Rows are points. To make a cloud, some directions were put in groups of two or more. Within a group, all points are equally far from the middle, so they leave a hole (a ring in 2 directions, a hollow ball in 3). The other directions are filled evenly. Then the cloud was stretched, turned, moved and blurred a little. Count the holes, and give their numbers of directions, smallest first.

Cloud (14 x 2):
array([[ 0.13, -0.37],
       [ 0.26,  0.13],
       [ 0.12,  0.33],
       [ 0.14, -0.70],
       [ 0.00,  0.16],
       [ 0.01, -0.37],
       [ 0.77,  0.23],
       [ 0.11,  0.21],
       [ 0.22, -0.04],
       [ 0.63, -0.36],
       [-0.02, -0.73],
       [ 0.53, -0.94],
       [ 0.08,  0.41],
       [-0.20, -0.04]])
Holes: 0

Cloud (29 x 4):
array([[ 0.55, -0.42,  0.02, -0.15],
       [ 0.14, -0.40,  0.71,  0.41],
       [-0.36, -0.01,  0.40,  0.14],
       [-0.13, -0.78,  0.32,  0.04],
       [ 0.06,  0.34, -0.34, -0.37],
       [ 0.64, -0.22,  0.30,  0.37],
       [-0.13,  0.42,  0.39,  0.35],
       [ 0.65, -0.25,  0.32,  0.18],
       [ 0.19,  0.64,  0.25, -0.13],
       [ 0.26, -0.52,  0.29,  0.67],
       [ 0.08,  0.30,  0.12, -0.52],
       [-0.01, -0.90,  0.17,  0.25],
       [ 0.35, -0.01,  0.75,  0.21],
       [ 0.21, -0.69,  0.01, -0.34],
       [ 0.52,  0.18, -0.05,  0.29],
       [ 0.29,  0.02,  0.77,  0.22],
       [-0.41, -0.03, -0.22, -0.02],
       [ 0.29,  0.00, -0.45, -0.16],
       [ 0.12,  0.50,  0.58,  0.13],
       [-0.26,  0.21,  0.12,  0.38],
       [-0.40, -0.04, -0.25, -0.03],
       [ 0.34,  0.52, -0.01,  0.21],
       [ 0.58, -0.31, -0.10, -0.04],
       [-0.41, -0.16,  0.07, -0.31],
       [-0.18,  0.08,  0.00,  0.48],
       [-0.01, -0.94,  0.04,  0.10],
       [ 0.02,  0.53,  0.30,  0.37],
       [ 0.47, -0.14, -0.31, -0.06],
       [ 0.19,  0.12,  0.08,  0.64]])
Holes: 2 (2, 2)
